Each row is a point. Each copy is the shape, with its points in the same order, turned, moved and blurred by noise. Some copies are also mirrored. Which?
In the rows, zero is written as 128.

Shape (7 x 3)
[[164 109 135]
 [160 127 102]
 [122  99 102]
 [146 138 113]
 [154 128 132]
 [  8 128 121]
 [105 134 108]]
Copy 1 (7 x 3)
[[156 130 132]
 [130 159 150]
 [121 115 170]
 [121 151 119]
 [143 142 123]
 [ 33  51 134]
 [ 88 121 139]]
Copy 1 is: mirrored
Copy 2 (7 x 3)
[[157 111 165]
 [120 123 167]
 [115  84 144]
 [124 129 147]
 [147 125 150]
 [ 91  64  31]
 [108 109 116]]
Copy 2 is: mirrored

Shape (9 x 6)
[[145 114 130  18 124 115]
 [147 119 128 117 145 118]
 [115 108 118 127 119 131]
 [129 225 134 113 115 153]
 [249 118 143 148 116 151]
 [116 114 121 152 117 164]
 [154 117 149 162 147 189]
 [126 112 157 162 113 114]
 [127 120 118 147 135 131]]
Copy 1 (9 x 6)
[[108 146 177  93 177 185]
 [135 141 130 131 139 119]
 [127 122 124 100 105 122]
 [ 76 223 144 141  86 118]
 [227 204 110 157 144 137]
 [137 134 101 113  79 129]
 [156 152  73 163  93 144]
 [157 122 143 143  77 106]
 [134 132 108 118 102 106]]
Copy 1 is: only turned
Copy 2 (9 x 6)
[[170 149 118  77  33  92]
 [155 129 137 110 119 118]
 [110 121 119 121 111 133]
 [119 221 120  70 156 117]
 [206 101 140  45 159 181]
 [111 130 108 126 130 165]
 [155 148 140 127 149 195]
 [106 111 166 108 132 148]
 [124 124 128 126 136 134]]
Copy 2 is: mirrored
Copy 3 (9 x 6)
[[164 123 177  36 196 138]
 [128 122 135 109 160 120]
 [141 120 136 102 118 127]
 [185 210 104 103 156  83]
 [175  89 155 194 197  84]
 [153 131 133 132 100 130]
 [145 147 151 181 131 136]
 [116 122 148 127 112  85]
 [129 126 121 121 126 120]]
Copy 3 is: only turned
Copy 4 (9 x 6)
[[186 108 111  94  73  96]
 [151 124 129 144 139 133]
 [118 127 107 150 141 110]
 [113 165 104  57 153 176]
 [160 182 150 190  93 206]
 [ 84 135 113 159 142 134]
 [ 82 134 160 166 127 171]
 [120 168 141 164 161 111]
 [119 129 117 158 159 134]]
Copy 4 is: only turned

Shape (13 x 8)
[[121  98 168 116 105 147 132 116]
 [ 92 164 115 127 134 155 120 107]
 [158 249 167 127 175 142 149 106]
 [125  95 145 134 114 131 118 112]
 [132 102 159 164 110 155 117 122]
 [121 120 144 107  96 112 119 117]
 [105 113 109 153 116 121 152 169]
 [ 88 109 169 122 117 142 173 116]
 [124  98  79 168 102 134 161 147]
 [175 100 133 156 151  62 130 100]
 [150  96 169 111 178 143 127 137]
 [129 106  85 112  99 125 155 115]
 [107 106 157 112 119 150 180 167]]
Copy 1 (13 x 8)
[[ 94 132 137 107 107 138 144  96]
 [119 145 134 160 131 158  89 135]
 [190 198 217 154 177 158 107 126]
 [101 125 125 135 106 116 136  97]
 [120 136 131 140  81 133 159 105]
 [102 146 126 108 123 109 109  97]
 [132 127  81 129 132 117 149 151]
 [ 88 147 118 112 142 166 158 109]
 [151 104  59 141 122 126 142 124]
 [133 129 135 162 155  53 160  67]
 [108 101 186 127 134 114 168 122]
 [128 101  83 121 144 127 106  94]
 [113 126 117  83 139 154 168 140]]
Copy 1 is: only turned
Copy 2 (13 x 8)
[[ 96  92 153 129 154  95 147 119]
 [124 109 152 117 117 149  81 116]
 [207 142 205 154 164 141  60  89]
 [ 97 110 134 134 135  95 143 117]
 [ 90 120 149 167 123 110 139 105]
 [107  97 142 125 138  82 121 140]
 [115 100 106 151 121 150 146 170]
 [109  51 152 135 157 136 142 123]
 [130 106 102 138  84 141 170 144]
 [167 115  81 160 148  53 142 112]
 [117 153 139 134 200 113 157 102]
 [136 101 123  95 101 108 154 147]
 [115  82 154 144 166 155 173 155]]
Copy 2 is: mirrored
Copy 3 (13 x 8)
[[174 106 142 130 101 127 135  95]
 [135 180 145 118 124 133 100 102]
 [101 208 213  89 126  68 162 134]
 [171 111 127 134 109 111 115 114]
 [172 109 156 151 105 123 115 140]
 [156 104 133  94 105 115 109  99]
 [105 100 115 134 119 151 110 140]
 [131 107 148 147 107 138 142  71]
 [114 108  90 153  79 146 100 155]
 [136  92 100 130 125  33 121 145]
 [171 124 126 133 151 105 186 125]
 [127 123  79 118  77 123 115 110]
 [118 101 134 131 112 164 171 100]]
Copy 3 is: only turned

Shape (16 x 11)
[[121 112 182  92  99 160 169  97 122  82 114]
 [184  94 141 167 109  77 103 130  95 176 168]
 [152 147 128 147 144 145 126  87 127 150  76]
 [130  91 105 158  94  82 161 179 127 150 141]
 [169 163 157 141 172 170 157 141  95 171  81]
 [153 179 165 105  97 126 120 143 160 101 157]
 [168 186 133  76 177  92 191 124  76 111 152]
 [102 179  96 125 146 177 147 171  69 104 149]
 [119 151 148 124 163  79 106 120 103 154 102]
 [149 132 166  73 134 178 149  97 102 101  74]
 [104 138 152 147 112  77  95 127 122 116 101]
 [162 177  90 110 125  88 113 176  78 157 103]
 [115 170 131  63 156 137  94 113 144 148 115]
 [122 106 181 102  80 152 147 150 106 169 167]
 [108 118 128  82 184 174 167 137  96  80 154]
 [ 99 128 153 147 106 182 159  91  85 146 109]]
Copy 1 (16 x 11)
[[105  60 122 112  99 172 144 120 114 129  93]
 [137 130 155  90 134  51 138  97  60  78 187]
 [108 150 166 168 111 132 101  95 125 113 132]
 [113 137 121 127 127  50 155 167  44 109 122]
 [ 98 175 218 116  96 149 124 122 123  94 109]
 [194  97 150 110 112 114 141 147 137 143 116]
 [162 172 147  97 148 156 212  94 120  93  64]
 [145 170 135 122 140 189 162 202 110  86 123]
 [138 177 137 102 151 115  92  97  94 115 106]
 [104  97 142 117  90 181 119 108 153  92  86]
 [157 121 120 123 151 108  77 124  75 128 115]
 [169 196 140 119 127  92 125 145 100  47  96]
 [144 170 105 112 120 137 107 121 177 133 112]
 [120 111 124  52  68 116 148 150  90 125 149]
 [ 89 130 123  93 166 186 181 160 147 117 102]
 [ 92 126 135 133  80 189 117 133  79 123 153]]
Copy 1 is: mirrored
Copy 2 (16 x 11)
[[ 84 124 177  80 115 144  85  78 133 129 115]
 [198 105 171 167 141  76 100 113 174 194 136]
 [152 146 138 134 143 166 159 104 168 134 104]
 [109 113 132 180  97  59 102 102 191 180 119]
 [154 182 130 145 112 192 126 128 141 189  90]
 [146 143 157  67  90  95 111 158 157 121 131]
 [126 169 170 116  99  96 180 122  63 193 115]
 [115 113 107 156  46 140 116 145  80 150 105]
 [159 149 118 141 171  99 132 141 125 156  86]
 [113 165 144  80 125 181 108  74 102 134 125]
 [152 123 128 137 150  77 103 123 150 106  87]
 [178 167  85 154  88  79 145 105 127 166 117]
 [132 138  96  80 145 133 147 156 126 129 142]
 [127  94 142  90 100 113  60 110 155 208 127]
 [ 70 119 150 135 104 157 107 136  62 157 140]
 [121  89 142 116 114 185 105  91 140 161  78]]
Copy 2 is: mirrored

Shape (15 x 12)
[[126 139 141 121 124 100 132  81 130 104 101  75]
 [159 151  90 104 138 105 109 147 138 128  94 176]
 [155 136 103 131 175 123 141 163 139 109  52  97]
 [171  89 153  97 125 150  63  92 121 188 163 181]
 [ 78  91 133 121 113 153 161 113 116  81 142 113]
 [152 128 176 134 119 141  51 118 120 134 154 153]
 [114 110 110 126 129  95 130 126 167 107  68 143]
 [138  98 175 148 107 164 173  44 135 109 158 113]
 [135 101  87 142 122  88 148 149 117 127  56 101]
 [141 140  79 135 154  98  78 163 171 164 134 140]
 [152 131 142 155 168  71  87 146 134 154 140 179]
 [174 103 107 129 117  74 115 172 172 106 127 143]
 [149  76  87 117 163  78 140  99 130  64  99 112]
 [170 141 164  80 125 126  96 119 105 189 169 166]
 [150  99 169  99 159  95  87 135 163 152 140 152]]
Copy 1 (15 x 12)
[[131 119 110 102 161  99 100  99 122 115  91  72]
 [150 162  43 163 139 135 126  97 144 106 145 132]
 [141 121  87 163 187 166  90 121 164 123 136  76]
 [199 126  96  93  63  86 113  70 122 153 184 176]
 [ 78 101 128 101 105 152 119 112  89 124 110 104]
 [179 131 117 130  75  72  99  93 105 109 181 123]
 [111 113  71 164 140 144 106  78 147 117  93 116]
 [147  99 175  70  98 129 146  66 106 130 107  83]
 [136 111  79 174 191 147  99 108 110 157 105 116]
 [143 131  63 192 124  90 149 113 170 147 157 131]
 [154 133 113 170 144  72 145  87 155 101 166 164]
 [170 100  60 184 136 118 148 126 128  98 110 135]
 [115  65  57 111 177 145 121  83 133  92 110 107]
 [196 173 112  93  94  81 118 112 131 131 167 174]
 [177 100 113 139 103  87 117  99 175 116 134 160]]
Copy 1 is: only turned
Copy 2 (15 x 12)
[[ 83 189 145 153 143  98 122  89 150 122  83 105]
 [117 149 106 152 150  87 115 195 103  83 107 104]
 [ 91 139 155 151 151 145 138 157 153  66 117  74]
 [193 109  79 123 139  67  61 128 108 159 105 142]
 [104 172 128 139 107 126 156  70 119  95 114 181]
 [155 151 136  92 134  70  68 123  98 148 130 130]
 [ 77 137 149 185 120  91 120 143 118  79 100 121]
 [157 192 141 140 114 101 102  58 179 112  75 187]
 [ 98 142 141 181 101 130 151 130 119  78  88  63]
 [114 144 111 173 120 109  99 203 114 145 155  97]
 [168 145 153 165 139  54 115 177 107 136 150 100]
 [108 146 117 152  78  60 121 174 141  87 144  91]
 [ 95 160 107 197 135  85 135  87 149  51 136  92]
 [183 138  85 104 155  65 116 157 119 172  91 129]
 [134 105 128 141 140  46 108 146 142 147 138 124]]
Copy 2 is: only turned

Shape (15 x 12)
[[ 98 127 144 118 124  99 111 146 113 140 142 130]
 [ 98 107 150  75 107 120 144 141 115 139 137 125]
 [133 160 143 137 118 143 129 158  97 133 135 142]
 [125 126  80  96 124 133 119  51 106 117 139 131]
 [146 136 141  97  93 206 115 148 115 139 116 128]
 [151  43 149 119  90 166 130 149 177  84 108 133]
 [ 98 139 126  77 177 115 130 112 141  35 120 144]
 [118 124 124  76 171 134 124 164 114 132 104  70]
 [147 131 106  78  95 102 146 141 164 128   7 128]
 [191  95 139 157 101 171 115 156 119 142 143 140]
 [137 155 127 133  93 106 174 143 139  83 132  99]
 [ 97 156 128 127 102 143 162  65 156 108 111 140]
 [138 149 139  93  97 120 117 135 147 125 130  67]
 [ 86 146 109 117  92 152 127 117 126  96 139 102]
 [166 129 152 126 110 107 124 149  96 102  95  55]]
Copy 1 (15 x 12)
[[ 96 127 120 131 124 117  76 118 148 148 162 135]
 [ 80 140 118 100 106 148 101 145 178 140 132 146]
 [119 101 165 126 123 128  97  95 145 174 118 134]
 [116 134  69  89 141 168 134 114  96 151 139 114]
 [134  83 159  99 123 192  91 140 162 187 104 113]
 [142 106 148 158 104 196 116 217 147  94 113 133]
 [128 202 144 104 128 168 128  99 127  80 145 112]
 [ 74 138 165  78 174 131  94 149 161 120 138  92]
 [139  83 113  76 127 122  93 141 164  44  60 105]
 [141  73 165 154 149 153 110 168 131 191 117 146]
 [126 121 152 132  92  93 168 126 141 126 120 107]
 [112 143  89 145  93 161 131  95 125 134  85  91]
 [125 125 128 105 118 111 114 156 166 154 134  78]
 [109 117 123 127  90 165 131 113 152 153 151  82]
 [110 107 172  97 111  85 114 169 104 129 124 107]]
Copy 1 is: mirrored
Copy 2 (15 x 12)
[[104 135 114 111 129 115 119 119  85 111 143 143]
 [103 120 110 107 129 171 135 102  80 135 128 147]
 [126 140 159 124 118 149 124 139 114 104 171 149]
 [139 155  89 165 129 149  93  98 162 103  85 145]
 [169 118 157 123 124 206  99 117 123 128 156 117]
 [183  58 105  73 135 157 120 146 128 191 114 142]
 [144 162  91  47 161 137 138 120 172  92  97 165]
 [175 146 122  97 143 159 175  69  96 105 143 130]
 [179 124 187 111 152 160 168 136  81 130  35 154]
 [170 103 167 152 110 135 104 134 134 178 175 141]
 [153 133 119 113  79 144 166 164 129  98 123 173]
 [111 112 107 136 121 170 136 164 166  90  74 125]
 [171 149 121 110  74 159 142 125  84 115 116 122]
 [149 118  87 128 115 173 112 144 118  80 120 145]
 [178 104 161  96  68 124 149  92 103 110 120 164]]
Copy 2 is: only turned
Copy 3 (15 x 12)
[[ 88 134 134  90 131 110 146 111 134 120 119 124]
 [102  99 145  67 127 144 154 113 143 140 135 139]
 [151 109 136 103 110  93 165 131 128 123 108 104]
 [157 140 107  96 127 172 127 124  90 101 183 132]
 [159  70 163  98  84 145 133 148 116 143 125  74]
 [120  37 179 122 129 173  83 141 117 116  82 159]
 [142 158 120  63 176 176 140 186 129 103 102 155]
 [112 115 124 106 166 174 171 129 137 152  92  78]
 [130  78  41  69 118 174  68 123 155 147  76 100]
 [149  54 166 146 117  95 117 122  92 120 112 102]
 [166  91 110  97 143 136 151 116 171  69  95 136]
 [180 144 124  82  88 166 113 117 157 102 137 157]
 [128 105 140  77 140 164 142 100 153  87 109  75]
 [133 120 137 104 100 168 159 142 155  81 139 127]
 [126  82 108  98 139 154 169  89 105  86  60  86]]
Copy 3 is: only turned

Shape (15 x 12)
[[168 145 125 179 121 127 165 109 100 105 130 147]
 [131 137  92 146 136 139 122  69  93 163 147 123]
 [ 92  89 143 126 127 140  95 180 119 144 125 235]
 [ 89  85 158 177 130 126 143 162 137 151 122 165]
 [104 146 142 118 119 125 125 187 158 146 153 185]
 [ 78 122 136 143 148 107 117 147 112 135 153 147]
 [156  99 116 126 136 109 106 107  78  89 115 124]
 [ 85 103 187 117  80 111  98 156 129 131 147 171]
 [ 94 118 191 152 159  87  91 185 156 139 167 215]
 [204 111 151 146 181 180 194 114  94 112 178  91]
 [ 67 160 183 117 152 133 103 156 120 131  99 172]
 [153  94 101 152 140 145 127  86 172 117 119 130]
 [221 131 151 165 158 142 140 130  91 162 133  72]
 [148 105 110 115 151  99 182 111 129 152 118 142]
 [ 91 124 108 146 135 121 116 186 136 132 137 141]]
Copy 1 (15 x 12)
[[149 105 132 187 140 138 140 177 117 125 127 169]
 [129 140 131 155 159 134 124 103 158  93 101 167]
 [ 12  98 116 132 148 173 131 161 157 177 157 123]
 [ 79  92 139 143 133 140  83 173 127 152 155  98]
 [ 64 139 107 155 158 135 128 155 135 208 132 103]
 [ 89  95  97 138 132 130 107 137 140 154 106 109]
 [136 105 100 117 107 166 156 165 142 104 114 167]
 [ 84 108 106 139 109 157 112 165 195 201 149 101]
 [ 48  79  89 134 176 137 107 203 167 205 105  78]
 [168 132 116 191 152 106 185 185 116  48 147  99]
 [ 61  80 121 118 125  83 148 140 162 200 133 124]
 [142 140 172 114 165 170 138 159 124 117 112 135]
 [150 165 111 161 133  76 134 209 129  60 127 153]
 [149 123 103 116 181 142 123 142 111 123 163 145]
 [ 69 131 106 138 122 141 114 144 102 168 106 113]]
Copy 1 is: only turned
Copy 2 (15 x 12)
[[120 136  98 111 109 135 105  82  88 128 169 100]
 [152 102  76 114  93 119  95 137  66 131 108 121]
 [147 114 114 201 145 190 130 125  97  20 140 144]
 [104 132 117 174 114 206 113 118 123  99 128 127]
 [127  95 118 183 139 150 177 138 130  72 149 131]
 [153 105 108 172 103 148  97 140 149  99 129 134]
 [184 154 103 117 146 121  75  93 106 125 126 152]
 [141 116 117 191 136 158 150  86 146  70  85 139]
 [121  68 118 233 144 186 112  98 145  77 162 145]
 [120  98 179  51 104 171  96  93  85 177 169 133]
 [127  93  64 148 138 163 131 111 172  45 132 158]
 [130 147  88 146 120 151 121 128  68 169 143 175]
 [164  77 104  65 145 181 100 100  87 191 153  82]
 [101 143 134 119 160 132  88 169  92 138 128 117]
 [150 133 109 174 106 170 142 153 139  86 150 126]]
Copy 2 is: mirrored

Shape (16 x 12)
[[135  85 103 143 120  82 123 107 136 154 132 151]
 [143 149  59 181  67 169 132 114 177  74 110 132]
 [196 202 157 180 121 151 106 135 157 108 103  64]
 [118 167 154 157 116 173 133 157 123  77 161 103]
 [164 128  87 145  65 193 128  88 158 124 142 129]
 [145 141 107 146 172 144 114 119  79 174 150 117]
 [ 83 131 118 137 146 128 124 134 107 182 141  75]
 [116 135  90 114  97 122 102 110 146 165  93 158]
 [ 96 134 117  91 130  69  98  94  73 154 115 151]
 [ 91 140 105  92 181 106 144  80 107 162 146 132]
 [162 144  87 175  94 169 115 108 198  74  79 138]
 [112 135 158 151 149 164 140 117 106 159 113 130]
 [141 141 160 111 166 174 131 188  87  85 123  50]
 [140 162 154 153 164 161  54 156 134  94 127  87]
 [141 134  91 106 114 108 119 101 178 176 136 177]
 [114 104 101 123  93 136 117  51 164 129 125 138]]
Copy 1 (16 x 12)
[[143 132 128 171 145  91 134 137 121 145 123 193]
 [ 97 104  52 176  96  98 163 190 162 162 164 100]
 [ 85 140 165 117  81 105 150 152 179 109 149  46]
 [104 155 104 141 109 181 100 150 178 116 170  95]
 [ 88 144  83 184 103 129 172 174 142 190 110 112]
 [ 75 202 131 125 126 104  97 136 119 119 108 162]
 [ 79 130 128 111 118 132  81 104 144 129 107 183]
 [118  99  90 157 118 101 149 155 111 115  78 164]
 [114 114 127 157 171 117  95 131  65  87  96 179]
 [114 138 122 100 143 129  79 155  66 140 111 193]
 [122 110  72 166  65  93 187 183 143 144 165  91]
 [ 94 160 140 144  76 153 109 150 125 107 123 172]
 [ 73 173 125  82 118 191 137  91 153  83 187 115]
 [120 167 110 114  84 127 113  92 148  85 147  74]
 [155 125 106 139 133  95 148 181 116 150  68 167]
 [129 100 101 179 105 122 141 148  87 184 111 145]]
Copy 1 is: only turned
Copy 2 (16 x 12)
[[117 128 126 106  85 127 162  79 114 146  99 123]
 [187 140 112 139 118  95 104  52 175 132 189 171]
 [171  41 144 150 143  82  86 150 179 167 166 126]
 [149 108 121 141 205 136  81 126 137 128 146 151]
 [168 105  99 142 114 127 116  53 201 110 127 170]
 [129 135 140 141 128 133 145 161 168 118  76 103]
 [120 115 152 113 141 165 177 162 140 101 127 127]
 [111 134 101  86  65 129 136 112 160 125 138 154]
 [ 62 147 100 100  79 174 136 137 128 145 120  92]
 [125 142 111 118  86 177 138 151 110  82 101  85]
 [192 119 130 131  85  87  76  68 164 148 175 178]
 [148 117 147  81 140 159 108 147 158 124  96 127]
 [ 96  92 194 157 195 127  64 160 139  94 135 131]
 [131  99 155 172 146 123  82 180 136 164 136 171]
 [133 114  68  96  56 110 148 103 131 111 102 147]
 [151 114 105 121  62 176 129  65 145 123 131 151]]
Copy 2 is: mirrored
Copy 3 (16 x 12)
[[131 128 152 136 119  69 127 110 173 158  90 125]
 [189 145 180 185 120 148 158 102  83 125 129  49]
 [149 160 107 165  78 165 145 188 133  66 157  88]
 [168 155  91 176  92 163 147 119  79 107 144 165]
 [181  99 169 144 134 112 163 112  89  98 114  92]
 [ 80  96 116 140 115  90 182 149 131 129 147 160]
 [ 86 133 133 125 115 131 174  93 167 120 124 185]
 [146 120 167 129 160 117 138 126 168 179 133 101]
 [110 127 138  88 121  89 108 101 180 198 174 141]
 [ 69 132 144  62 119 100 133 121 134 169 133 163]
 [178 162 179 174 142 150 132 146  92 123 129  46]
 [127 170 124 140 150 107 172 143 135 129 123 168]
 [ 71 142  55 183 132 164 115 107 110  79 169 162]
 [101 143 140 200  93 167 107 162 121  92 178 152]
 [133  94 158  93 139 119 121 145 164 166  86 102]
 [156 143 197 104 128  88 125 109 126 126 110 113]]
Copy 3 is: mirrored
Copy 4 (16 x 12)
[[110 127 144 110 138  96 176  94 127 155 176  87]
 [101 111 155 170  84 207 171  67  94 184 116 129]
 [151 193  89 104  96 220 147 103  85 106 110 140]
 [144 152 157 137  91 184  86 153 100 136 128 135]
 [103 115 132 152  94 153 117  45  68 180 119 133]
 [139 138 118 124  96  95 110  93 138  81 166 133]
 [126 115 119 143 148 127 111 131 109  69 182 106]
 [ 81 101 108 150 122 101 171 103 108 135 120  99]
 [ 87 121 156 118 143  50 157 138 122  81 121 101]
 [142 106 146 145 161  74 120 107 159  92 126  92]
 [116 151 125 175  95 197 191  68  98 185 101 122]
 [170 134 120 153 101 102 125 127  88 104 155  99]
 [171 181 133 144 132 161  92 173 106  99 153 203]
 [116 222 105 158  94 170 118 145 127 105 138 139]
 [ 94  96  94 119 134 100 150  89 141 169 115  79]
 [ 98 127 151 163 155 111 144  64  91 163 117  78]]
Copy 4 is: mirrored
